Every row gives one point. Each copy is the shape, with its points in the same order, turned, moved and blurred by noise. Some copies are also mirrored. Which?
In the rows, zero is written as 128.

Shape (5 x 2):
[[153  97]
 [124 131]
 [133 144]
 [116 173]
 [122  69]]
Copy 1 (5 x 2):
[[163 130]
 [120 142]
 [115 128]
 [ 75 126]
 [169 175]]
Copy 1 is: mirrored
Copy 2 (5 x 2):
[[ 94 118]
 [145 120]
 [147 109]
 [185 107]
 [ 87 157]]
Copy 2 is: only turned

Shape (8 x 3):
[[100 112 135]
 [ 89 128  95]
 [138 117  92]
 [111 162 150]
 [130 155 175]
 [131 173 166]
 [162 125 102]
 [105 134 182]]
Copy 1 (8 x 3):
[[131 130 164]
 [ 95 155 157]
 [ 96 121 124]
 [149 168 131]
 [178 149 124]
 [168 165 109]
 [105 110  97]
 [177 146 154]]
Copy 1 is: only turned
Copy 2 (8 x 3):
[[131 117 137]
 [132 112  97]
 [ 85 128 103]
 [146 176 130]
 [137 184 153]
 [136 198 146]
 [ 75 151 111]
 [154 158 162]]
Copy 2 is: mirrored
Copy 3 (8 x 3):
[[121 110  96]
 [167 109  97]
 [155 154 109]
 [123  94 150]
 [ 86 101 154]
 [103 110 163]
 [145 164 123]
 [ 82  97 126]]
Copy 3 is: mirrored
Copy 4 (8 x 3):
[[102 144 139]
 [ 71 161 112]
 [ 85 120  92]
 [135 170 112]
 [160 154 130]
 [161 162 111]
 [109 108  73]
 [145 155 153]]
Copy 4 is: only turned

Shape (11 x 6):
[[121 143 161 135 117 125]
 [249 150 127 140 118 124]
 [124 143 110 123 102 117]
 [118 142 121 156 168 105]
 [140 143 134 144 128 127]
 [106 145 113 161 101 130]
 [121 147 110 153 102 108]
 [107 153 131 140 168 141]
 [113  89 117 153 103 138]
 [108  91 114 158 107 106]
 [115  89 125 129 124 129]]
Copy 1 (11 x 6):
[[116 126 158 157 123 143]
 [122 229 175  70 131 140]
 [111 132 109 129 129 132]
 [ 98 104 152 117  83 103]
 [113 139 150 132 118 128]
 [118 137 114 159 103 117]
 [107 147 117 145  93 128]
 [107 102 157 132 128 101]
 [168 120 114 140 107 134]
 [147 109 110 136  75 139]
 [155  98 126 122 117 146]]
Copy 1 is: only turned
Copy 2 (11 x 6):
[[ 99  93 128 141 127 130]
 [ 45 128 105  51 196 145]
 [109 130 114 118 118 102]
 [115 143 128 167 168 127]
 [ 97 123 124 129 143 135]
 [102 141 106 145 103 130]
 [ 97 138  97 138 120 112]
 [115 136 163 161 144 137]
 [146 126  93 124 112 152]
 [147 127  76 141 125 132]
 [156 116 111 122 130 137]]
Copy 2 is: mirrored
Copy 3 (11 x 6):
[[152 126 149 133 133 144]
 [162 189 116 130 167  38]
 [117 109 143 144 121 106]
 [106 130 130 105 163 149]
 [131 141 141 126 142 125]
 [104 128 166 156 131 137]
 [111 114 158 152 142 122]
 [112 133 145  88 129 155]
 [102 148 119 177 112 150]
 [103 122 115 180 135 148]
 [115 130 103 152 110 149]]
Copy 3 is: only turned
Copy 4 (11 x 6):
[[117 102 134 131 118 166]
 [172 156 116 212 189 164]
 [134 132 116 145  95 140]
 [133  82 147 144 122 103]
 [127 110 126 148 130 139]
 [129  98  91 130 101 138]
 [144 105 102 145  97 137]
 [ 93  91 141 142 127 111]
 [145 125 102  86 123 133]
 [162 112 115  92 106 127]
 [137 134 134  92 121 130]]
Copy 4 is: only turned

Shape (14 x 8):
[[144 125 163 128 105  54 183 162]
 [ 84  32 101 111 124  86 119  95]
 [118  60 133  99 111  98 129  70]
 [ 97 138 135  94 108 132 176 154]
 [150  83 163 118 109 100  94 138]
 [110 139 103 126 108 149 149 145]
 [126 121 138 134 224 145 160 155]
 [148 122 115 123 163 116 125 158]
 [129 115 111 127 107 125 102 118]
 [126 137 155 104 152 116 123 125]
 [114  77 155 122 132 121  98 159]
 [148 140 149 104 141 142 152 146]
 [114 142 150 141 143 143 103 116]
 [140  96 158 141 136 118 145 126]]
Copy 1 (14 x 8):
[[ 91 194 172 140 162 152 177 101]
 [164 106 143 117 184  58 107  70]
 [133 110 142  99 159  87 109  61]
 [ 81 162 143 179 116 113 115 116]
 [102 132 152  65 155 102 143 123]
 [103 135 108 166 113 122 120 133]
 [176 147 195 152  88 134 109 169]
 [143 160 143 125 134 133 121 164]
 [117 113 100 111 150 117 124 138]
 [109 129 164 115 132 144 108 135]
 [121 125 162 105 155  81 134 151]
 [ 96 161 149 127 103 138 111 141]
 [117  85 141 111 116 143 125 153]
 [133 136 158 112 121 124 146 116]]
Copy 1 is: mirrored
Copy 2 (14 x 8):
[[ 98 173 159 196  87 195 128 140]
 [162 103 145 159  71 106  73 225]
 [170 122 118 163 109 134  95 192]
 [110 174 156 115  86 137  89 121]
 [144 159 151 171 114 127 153 198]
 [120 133 151 100  85 122 123 115]
 [ 27 125 157 131 149 101  87 153]
 [ 83 128 174 157 108 100 134 153]
 [142 123 135 140  92 104 151 157]
 [ 95 159 122 158 130 114 120 154]
 [111 152 152 141 106 116 143 212]
 [ 93 161 155 140 149 130 126 128]
 [102 146 108 122 115  98 136 155]
 [106 134 146 145 128 153 122 174]]
Copy 2 is: only turned
Copy 3 (14 x 8):
[[184 127 124 141 106 149 207 130]
 [ 64 112  88 140 201 121 189 106]
 [ 72 118  75 120 156 152 170 107]
 [149  96 163 142 132 148 139  92]
 [116 159  76 173 119 126 156 117]
 [124  91 159 147 125 114 120 123]
 [132 181 192 150 178 161 122 164]
 [120 168 157 152 133 112 143 140]
 [ 99 121 108 141 126  99 129 128]
 [139 161 125 124 139 139 121 118]
 [120 152 102 190 158 122 140 112]
 [134 149 155 145 108 157 122 123]
 [132 141 112 135 145 122  91 144]
 [126 140 114 155 138 157 150 149]]
Copy 3 is: mirrored
Copy 4 (14 x 8):
[[104  83  95 134 104 178 214 130]
 [ 70 183 179 100 106  97 196  95]
 [ 91 168 145 131 126  83 194 126]
 [116  72 127  85  99 126 151 141]
 [110 128 124 156 142 127 173  76]
 [ 97 105 122  89 106 138 112 133]
 [179 137 155  61 148 191 148 131]
 [145 138 125 106 112 172 140 101]
 [ 96 143 130 134 117 126 124 109]
 [151 119 146 135 126 140 151 129]
 [115 118 156 119 145 133 159  66]
 [154 105 107 107 131 143 141 132]
 [125 124 158 136 148 147 113 133]
 [114 130 124 116 157 151 171 123]]
Copy 4 is: mirrored

Shape (14 x 9):
[[115  97 105 141 142 149 157 140 155]
 [171  99 114 106 108 152 155 147 146]
 [114 137 126  95  82 129  75 157 132]
 [131 104 136  92 106 111 115 119 159]
 [115  87 104  92 114 136 156 132 134]
 [125 147 145  97 116  89 144  99 133]
 [139 102 114 151 145 152 131 113 159]
 [147  87 132 123  88  50 159 117 121]
 [117  99 140 113 141 154 136 108 136]
 [122 112 128  89 150 107 158 196 158]
 [150 134 114 208 143 130 134 106 133]
 [120 182 193 169 143 147 158 117 141]
 [123 145 234 125 118 105 163 109 122]
 [136 101 118 117 146 130 117 119 112]]
Copy 1 (14 x 9):
[[125 120 150 136 147 155 131 105  52]
 [144 115 108 121 175 177 110 121  91]
 [146 106 137 137  93 134  92 130 147]
 [135 109 126 139 153 122 124  97 132]
 [141 134 125 138 149 149  97  79  81]
 [134 156 131 122 139 134 157  85 145]
 [120 115 147 118 165 126 139 132  66]
 [ 77 136  74 130 141 149 148  66 131]
 [155 126 132 115 148 114 133  99  74]
 [158 118 128 191 130 184 144  96  93]
 [ 74 135 146  92 141 139 171 158  67]
 [155 131 168  75 114 151 218 127  98]
 [166 126 110  84 110 136 221  76 131]
 [134 148 115 135 138 113 126 129  85]]
Copy 1 is: mirrored
Copy 2 (14 x 9):
[[140 118 124 153 117 101 162 108 140]
 [161 130 104 136 141 116 151 100  81]
 [147 137 136  73 141 122  91 151 119]
 [173 124 144 118 113 121  97 101 109]
 [171 145 107 120 103  97 143  99 124]
 [134 144 155 102  79 141 106  78 103]
 [140 113 136 175 112 122 144 125 120]
 [132 120 121 119  79  76  82  57  75]
 [158 159 148 156 106 119 137 114 127]
 [141 128 112 109 158 115 133  52 155]
 [ 71 102 145 181  94 119 138 133  99]
 [ 74 152 214 139 118 143 159  98 110]
 [109 186 220 122 112 115 112  55  86]
 [136 155 114 152 106 123 110 119 123]]
Copy 2 is: mirrored

Shape (15 x 12):
[[ 88 124 162 141 114 158  79 137  81 118 122  96]
 [109  84 134 128  92 109 167  70  95  99  86 139]
 [ 73 119 140 127 141 134 152  69 116 117  81 166]
 [113 117 133  95 135 174 130 168  93 123 121 117]
 [174 141 114 147 119 161 131 122 196 118 145 131]
 [144 144 156  70 115 163  96 120  76 125  79 112]
 [113 100 115 102 116 141  99 132  89 139 107 118]
 [144 165  88 129 139 111 148 110 171 133 142 122]
 [130 163 119 120  97 178  92 146  57 134  98 158]
 [173 118 129 157 166  95 137 129 177 128 135 145]
 [173 155 143 133 104 132 130 116 180 180 175 144]
 [113 133 149  72  99 151 123 167  80  99 119 153]
 [135 124 146 125 141 134 124 112  88 100 157 112]
 [113 153 155 160  85 100 161  89 131 137  74 125]
 [167 152 126 138 123 160 172 131 136 162 128 138]]
Copy 1 (15 x 12):
[[128  93 132 147 123 134 112 104 138 138 177 205]
 [ 64  88 137  80  70 172 137 136  92 148 149 122]
 [126  93 114  74  59 181 141 134 140 129 177 119]
 [152 122 145 109 130 105 148 144 110 115 167 179]
 [117 165 122 111 151 141 129 124 175  81  89 117]
 [137 115  78 136 113 133 175 114  86 110 163 189]
 [138 105 133 125 136 149 155 125 105 151 160 149]
 [132 125 133 106 140 134 125 109 146  76 114  62]
 [125 156 126 159 117 156 158 103 106  87 200 170]
 [126 150 110 118 126 146  91 161 152 118  96  77]
 [129 163 141 161 106 119 137 107 173  95  74  91]
 [120 142 121 113 116  77 165 143 110 122 190 165]
 [121 131 111 110 105 121  99  97 103 131 137 141]
 [ 81  77 126 142  64 163 130 132 132  78 139  96]
 [138 149 149 123  95 149 137 136 118  71 109 119]]
Copy 1 is: only turned
Copy 2 (15 x 12):
[[ 98 134 130 111 180 107  66 180 111 101 123 129]
 [187 106 156  82 156 124 125 179 106 140 197 125]
 [155  96 199  81 169 129 107 122 101 128 173 113]
 [101  97 105 119 155 111  73 131 143 129 139 112]
 [148 164  88  89 137 124 171  91 113  84 114 117]
 [121 127 115  92 126 163  42 153 121 139 130 139]
 [123  95 117 125 172 128  85 160 119 123 143 160]
 [150 149 128 111 102 106 161  90 126  96 135 169]
 [115 128 124 152 136 175  55 150 114  80 159 121]
 [175 146 140 115 130 122 187 120 146 106  85 129]
 [133 214 110 125 136 138 174  98 127 131 120 145]
 [109 122 112 114 149 150  67 153 178 114 165 112]
 [104 121 135 101 127 109 133 178 131 122 126 110]
 [203 173 165 101 143 105 102 144 106 111 170 134]
 [149 160 105 144 117 126 129 103 112 133 138 103]]
Copy 2 is: only turned

Shape (16 x 12):
[[119 143  90 130  93  92 122 147 103  64  62 127]
 [129 146 174 121 136 145 109 127 122 147 143 102]
 [126 138 130 121 145 100  93 160 137 109 103 145]
 [111  98 126 177 146 128 100 163 169 152 161  92]
 [151 160  95 147 128 143 163 151  94 108 119 185]
 [108 134 141 166 129  87 104 114 146 121 102 137]
 [ 87  88 136 167 118 136 114 151 134 155 102 135]
 [106  92 173 180 156 127 174 186 192 173 132 113]
 [186 141 129 107 137 154 120 111 167 138  93 127]
 [118 138 110 118 114 123 152  95 124  99 163 143]
 [170 147 167 131 127 154 150 125 144 122 160 119]
 [ 76 124 111 135 147 120  98 145 128 122  69  79]
 [171 173 160 167 152 168 137 112 157 158 148  98]
 [125 157  76 106 143  74 161 112  93  94 113 183]
 [162 116 104 127 148  89 155  95  66  74 128 160]
 [179 149 133 117 114  96 131 115 129 169 136 106]]
Copy 1 (16 x 12):
[[134  85  95 102 136 134  71  95  75  65 115 130]
 [158 142 153 154 154 118 148 148 141 126 126 127]
 [152 110 105 130 137 116  80 127 130 122 151 111]
 [122 187 128 184 144 109 105 126 127 130 184 164]
 [118 117  70 105 164 154 125  78 101 158 104 116]
 [160 150 117 130  96 100 102 108 101 113 142 116]
 [129 186  86 139 114 133 114 140 132  96 143 146]
 [ 98 219  80 190 152  61 128 128 149 119 150 118]
 [117 126 146 142 136 109  81 142 131 163  72 121]
 [100 108 138 133 122 144 153 109  79 137 136 108]
 [127 146 145 167 175 114 147 133 103 158 102 104]
 [139 114 109 157 110 112  92 119 147  60 135 169]
 [148 168 156 174 161  89 146 113 124 177  87 146]
 [105  73 105  92 111 150 120  55 109 129 132  80]
 [124 105 128 132 124 189 110  54  91 122 114  64]
 [121 151 187 109 158 108 114 107 134 135 114 107]]
Copy 1 is: mirrored
Copy 2 (16 x 12):
[[159 125 170 136  81  91  70  97 159 121  82 135]
 [157 109  90  93 149 119 139 108 109 164 151 131]
 [170 124 145 112  89  91 126 138 149 152 136 125]
 [ 75 138 100  69 131  89 140 151 110 142 142 105]
 [149 171 126 176  98 144 141 112 128 144  80 123]
 [153 137 152  94  99 121 105 129 131 119 165  95]
 [113 150 145  52 130 125 130 129 145 138 114 121]
 [ 64 108 148  57 127 135 176 141  69 148 116  81]
 [142  91 109 129  84 148 109 151 113 187 141 165]
 [127 124 116 156 126 136 131  98 151 108 150 139]
 [119 119 105 141 129 138 137 100  81 172 151 139]
 [165 105 128  53 103  85 100 144 148 115  92 134]
 [128 117  58 117 112 153 119 119  57 170 149 117]
 [175 128 145 192  92 138 138 124 181  98 112 109]
 [159 137 142 205 149 144 115 137 149 111 119 117]
 [129  84 103 143 111 140 116 120 147 187 146  98]]
Copy 2 is: only turned
